Rows are points. The last column is the point's height on a tilted bowl or saddle (a function of degree 2), plus a little noise. Along how many of its main directions does it bend up, bend down or stay straight?
In the rows, zero is written as 128.

Points:
[[124 126 120 133]
 [136 117 120 126]
 [152 184 101  87]
 [181 137 125 126]
 [110 131 158 143]
 [145 120 129 122]
 [105 131 165 147]
 [156 161 131 108]
 [ 76  59 143 132]
 [153 110 174  66]
 [118 120 163 127]
 [ 78 142 144 189]
 [166 122  70 131]
 [125  93 138 115]
 [ 59 114  96 165]
 [146 164 176  71]
 [133 136 146 122]
 [115 145 109 130]]
Directions: 1 up, 2 down, 0 straight

Points, 25 rows:
[[151 131 117 166 141]
 [102 124 172 133 109]
 [142 151  90 156 142]
 [ 93 182 110 130 104]
 [110 100  78 107  83]
 [105 106 178 102 103]
 [161 141 111 149 137]
 [145  81 142 121 113]
 [136 159 139 152 133]
 [ 81 151 142 137 102]
 [ 78  85  84 154  73]
 [ 71  79 100  91  58]
 [153 145 152 146 126]
 [170 144 154 119 106]
 [117 157 115 184 143]
 [160 154 110 108 106]
 [118 125  73 114  97]
 [ 97 124 145  70  80]
 [ 98 160 102 100  90]
 [110 152 100 120 114]
 [169 148  93 125 117]
 [145 130 129 170 140]
 [134 177 154 141 113]
 [134 117  94 146 127]
 [ 75 148 163 141  88]]
Directions: 0 up, 3 down, 1 straight

Points (48 x 7):
[[ 88  70  90 125 111 151 181]
 [135 145  98 115 143 136 143]
 [153 163  99 130 130  98 142]
 [ 98 163 165 195 104 129 147]
 [120  79  70 182 186  92 209]
 [179 161 135 113 159 114 153]
 [101 164 114 145 114 150 134]
 [147  66 109 124 137 131 167]
 [148 211 131 149 105 154 149]
 [ 77 116  83 105 145 105 175]
 [153 148 134  98  98 100 133]
 [143 164 134 174 113 133 135]
 [118 126 105 116 104 147 137]
 [131  85  88 193 189 173 197]
 [150 151 211 112  92 139 141]
 [150 147 134 158 179 166 156]
 [127 127 163 126 175 121 148]
 [141 170 140 129  83 165 132]
 [118  57  80 134 136  72 205]
 [196 119  91  97  82 166 159]
 [118 170 100 149 119 154 138]
 [135  84 136 119 120 117 146]
 [149 127 104 145 155 138 145]
 [105 132 106 149 105 121 135]
 [153 139 144  96 144 178 151]
 [150 100 123 104 123  89 150]
 [182 145 154 155 180 149 162]
 [136 123 109 130 149  90 148]
 [108 118 115 128 139 124 141]
 [143 119 144  98 147 156 146]
 [126 132 185  63  67 126 151]
 [132 135  74 100  87 107 153]
 [190 169 115 184  73 188 168]
 [156 152 141  89 122 118 139]
 [ 97 140 155 139 147 123 137]
 [131  88 121 122 136 190 162]
 [128 108 106 105  99 101 146]
 [127 143 115 144 147 128 136]
 [ 91 158 171  91 140 109 152]
 [136 169 135 123 108 135 128]
 [117 100  79 117 167 149 173]
 [ 82 150 132 157 112 127 135]
 [119 114 101 116 126 115 145]
 [149 149 131 137 141  88 140]
 [ 96 142 158 144 122 119 131]
 [152 115 103 103 129 113 148]
 [114 149 154 128 119 112 128]
 [ 93 150 129 110 145  93 148]]
Directions: 6 up, 0 down, 0 straight

Points:
[[158 108 162 131 155  54 193 141 167]
 [ 72 135 154  81 109 108 179 212 127]
 [120 135 125 122 197  54 143 127 145]
 [ 74 151 129 196 138 103 112 135 132]
 [127  74 131 147  88 134 131 117 174]
 [ 95  78 145 124 110 170  78  81 187]
 [152 138  70 104 163 147 147 181 123]
 [ 80 115 145 128 152 106 138 124 142]
 [ 90 121  91 163 130 151 129 106 173]
 [189 117 141 120 100 150 117  69 123]
 [142 142  99 126 144 109 128 125 120]
 [154 140  98  77 108  86 136 151 126]
 [ 69 107  49 142 138 155 120 169 159]
 [152  97  87 103 141  89  92 134 164]
 [166 105  81 168 153  98 110 123 154]
 [122 130 109 109 170 142 149 166 127]
 [112 101 103  86  96 152 150 133 151]
 [123 122  86 111 108 126 137 134 134]
 [132 101 126 158 123 102 126 179 138]
 [151 160 126 128 139 116 115 159 125]
 [ 92 169 178 106 100 118 135 180 159]
 [106  90 127 155 121 181 132 130 193]
 [175 112 106  83 133 125  58 134 167]
 [123  98 119 149 140 158 128 115 174]
 [132 137  84 135 140 147 131 103 138]
 [152 113 157 128 123  94 128 133 151]
 [101  97 142 129 144 127 184 118 170]
 [102 110  85 141 148  98  56 160 136]
 [114 127 106 116 104 135 174  94 154]
 [149 155 150  98 107 148 168 135 140]
 [ 94 141 139 124 133 143 143 107 150]
 [110 110 158 174  96 114 176 101 175]
 [137 109 109 170 106 125 122  51 148]
 [179 128  90  88  78 191 120 193 164]
 [152 152  95 131 119 138 111 133 118]
 [108 137  66 106 144 117 105 113 122]
 [161 157  71 129 122 148 125 135 113]
 [111 141  72 183 119 155 105 114 155]
 [121 119 103 147 119 161 125 132 156]
 [148 106 110 151 130 119 119 203 134]
 [120 143 151 143 106 170 162 123 174]
 [147 158 129 203  97 143 121  88 148]
 [141 147 113 116 165 123  79 159 127]
 [134 145 114 110  98 158 161 114 138]
 [139 126 138 173 164  88 123 126 136]
 [135 111 109 123 125 151 118 141 148]
 [117  81 144 103 115 120 126 125 161]
 [146 185 161 171 148  92  62 130 149]
 [ 93 117 151 128 112 140 154 150 146]
 [159 147 104 162 100 144 145 126 134]
 [130 119 128 108 176 114 135 163 128]
 [151 207 128 137 115 155 114 139 148]
 [132 150 151  94  74 156 111 129 148]
 [193  91  61 140  94 111 131 127 154]
 [154 166 122 165  67 132 154 117 137]
 [107 136 128 105 104 113 144 136 136]
 [106 131 162  79  93 118  88 107 143]
 [106 161  87 149  59 176  86 111 145]
 [ 82 139  93 125 133 124 163 103 167]
 [ 80 119 112 131 157 122  94 120 135]
 [132 156 175 141 145 170 208  94 197]
 [131 112 190 123 123 158  74 133 188]
 [161 115  94 161 142 134 158 114 154]
 [146  87 161  93 164 120 155 114 159]
 [122 110 101 159 119 119  78 114 144]
 [143 144 110 106 108  93 101 125 123]
 [153  99 134 146 162 110  83 111 163]
 [147 109 189 159 144 141 126 141 165]
 [152  84 136 123 118 176 146 163 185]
 [149 163  86 110 176 211 121 164 181]
 [108 137 132 114 143 172 143  93 164]
 [113 117  85 110  96 131 127  96 137]]
Directions: 3 up, 1 down, 4 straight

Points:
[[136 168 144  99 139 100 104 115 104]
 [152 136 154 145 191  94 198 200  60]
 [141 135  99 113 137 143 120 179 102]
 [155 138 119 155 105 113 146 144 107]
 [132 117  91 146 158 129 140  95 108]
 [146 100 142 141 101 127  70 139 103]
 [125 139 222 158 134 165 128 131 138]
 [127 140 154 171 112 141 145 142 120]
 [163 118 177 131 171 128  91 148 109]
 [126  91 159 115 111 140 193 118 124]
 [146 215 123 151 149 149 107 191  68]
 [ 77 120  93 126 174 109 121  94 113]
 [128 144 131 140  64 111  85 102  88]
 [121 123 113  96 161 152 124 177 114]
 [ 93  97  85 117 125 184  92 173  90]
 [139 135 129 103 106  96 158 103 115]
 [118 155 113 192 169 121 143  98  95]
 [147  76 115 134  95 124  87 164  91]
 [123 170 133 130 132 114 119 149 110]
 [128  92 115 123 104 101  85 161  92]
 [118 119 118 164 110 103 204  83  85]
 [175  98 136 119  97 104 116 143 108]
 [112 115 118 103 124 121 114 109 121]
 [108 151 156 114 154 202 108  93 137]
 [155 136 124 131  96  97 138 135 109]
 [ 98 124 124 129  75 121 129 192  91]
 [107 104  88 119 149 116 180 171  98]
 [ 98  69  99  88 165  76 112 176  78]
 [159 170 107 166 180 173 133 120  89]
 [131 115 166  98  94 155  96 160 124]
 [130 135 100  87 107 142 118 148 110]
 [124 117 127 159 154 171 134 154 122]
 [161 128 161  94 140 128 160 135 126]
 [105 123  95 126 128 110 132 127 111]
 [178 110  76  98 140 125 115 147  91]
 [143 103 135 164 137  95 116 113 114]
 [124  63 138 161 142 173 155 189 102]
 [108 140 123 150 163 168 124 173 119]
 [130 119 154 134 136 104 140 134 124]
 [139 167  93  85 132 140 115 145 100]
 [104 129 138 158 113 109 137 123 117]
 [132  96 104 136 126 130 125 118 116]
 [101 155  96 130 116 116 161 169 100]
 [138 152 141 136  97 136  98 151 110]
 [158 159 184 150 137 107 162 119 109]
 [137 157 201 134 161 122  83 120 113]
 [118 102 108 161 134 165 109 208  88]
 [100 107 121 105  70 150 136 146 112]
 [151 104 152 108  79 195  88 105 116]
 [ 94  78 131 154 108 130 101 123 112]
 [138 156 143 140  95 135  92 135 108]
 [105 108 137  97 129 137 116 128 132]
 [127 139 144 149 108 116 132 164 114]
 [150 122 132 146 159 104 150 141 110]
 [177 162 149 108 166 156  89 181  87]
 [111 197  91 178 129 118 131 195  56]
 [148 146 164 134  35 146  69 128  80]
 [109 160 135 140 144 110  30 139  73]
 [154  88 111  73 197 120 158 122  89]
 [145 124 142 157 108 133  96 154 110]
 [ 93 124  91 129 145 156 167 128 116]]
Directions: 0 up, 6 down, 2 straight

Points (70 x 9):
[[101 208 119 108 111  87 138  99  92]
 [ 96 108 121 139 153 110  83 167 158]
 [136 105 107  92 112 177 103 120 165]
 [159  98 133 153 126 142 149 158 125]
 [135 123  75 103 162 100 128 123 103]
 [154 127 119 130 113 119  70 113 125]
 [ 99 116 110 110 141  92 171  78 162]
 [146 112 201 119 121 122 194 128 102]
 [130 145 207 131 126  99 160 132  84]
 [209 200 148 174 120 100 105 110  49]
 [ 92 134 114 120  99 147 115 101 173]
 [113 138  98 142 145 102 105 123 128]
 [146 111 136 164 116 176  64 127 135]
 [139 117 178 110 125 144  84 173 150]
 [165 169  82 139 109 107 179 167 135]
 [ 68 113 149  77 168 115  89  94 246]
 [152 168 152 106 111 126 114 180 131]
 [173 128 128 107 130 152 145 156 126]
 [129 142 130 120 137 178 145 161 141]
 [151 134  68 152 104 144 187 122 130]
 [180  67 123  80 107 111 171 116 157]
 [159 142 120 142 151 133 125 136 113]
 [115  79 109 156 108 121 113 116 152]
 [130 148  99 121 141 177 139 161 129]
 [ 63 105 153 163 168 123 156 174 152]
 [154 144 111 158 174  95 145 107 111]
 [141 106 157  90 123 174 161  71 151]
 [130  98 110 122 113 104 124 124 149]
 [163 115 145 133 151 111 147 120 110]
 [158 130  91 132 116 141 112 107 107]
 [120 137 171 181  82 160 158 138 122]
 [ 49 153 127 163 180  58 151 162 128]
 [170 119 137 173 112 140  72 184  85]
 [160 164  79 165 134 116 135 141 103]
 [167 122 144 123 138 165 180 125 113]
 [147 143 166  95 105 148 182 147 160]
 [131  72  91 128 140 139  92  95 152]
 [124 149 125 124 151 126  74 135 142]
 [112  96 133 108 113 111 158 131 176]
 [ 85 108  89 109  78 148 133 146 136]
 [117 126 136 119 138 135 173 152 141]
 [168 136 135 160 112 127 142 158 120]
 [119 160 170 150 115 172 171  85 113]
 [121  86 146  93 146 166  92 178 162]
 [127 128  96 106 140  64  97 111 131]
 [151 125 127 176 108 155 118 129 120]
 [112 102 176 114 167 136 174 174 140]
 [169  83 111 121  97 122  87 114 107]
 [113 118  87 143 148  89 113 117 139]
 [145 140 119 147 177 130 151  94 104]
 [151 108 109 161 152 127 127 117 121]
 [138 191 148 142 149 141 128 142 127]
 [ 63 183 129 162 152 139 165 160  84]
 [123  83 101 124 110  82 105 114 168]
 [124  89 111 108 102  78 156 102 190]
 [166 112 197 180 126 128 140 136  77]
 [149 137 137 162 126 138 142 122 124]
 [135 114 111 135 113 171 134 113 136]
 [ 80 119  72 158 175 140 106  78 151]
 [157 112 154 125 163 126  63  96 151]
 [123 131 147 132  81  66 142 115 135]
 [107  91 118 157  80 123 108 117 147]
 [116 146 133 115  98  90  72 172 107]
 [133 107 121 157  94 127 131 106 135]
 [144 153 154 173 143  88 137 176 129]
 [111 107 111 134 171 112 117 114 163]
 [137 120 113 163 140 126 116 110 130]
 [143 155 174 140 160 133 134 148 112]
 [112 105  80 153 130 117 117 153 115]
 [154 197  96 121 163 165  72 114 127]]
Directions: 3 up, 4 down, 1 straight
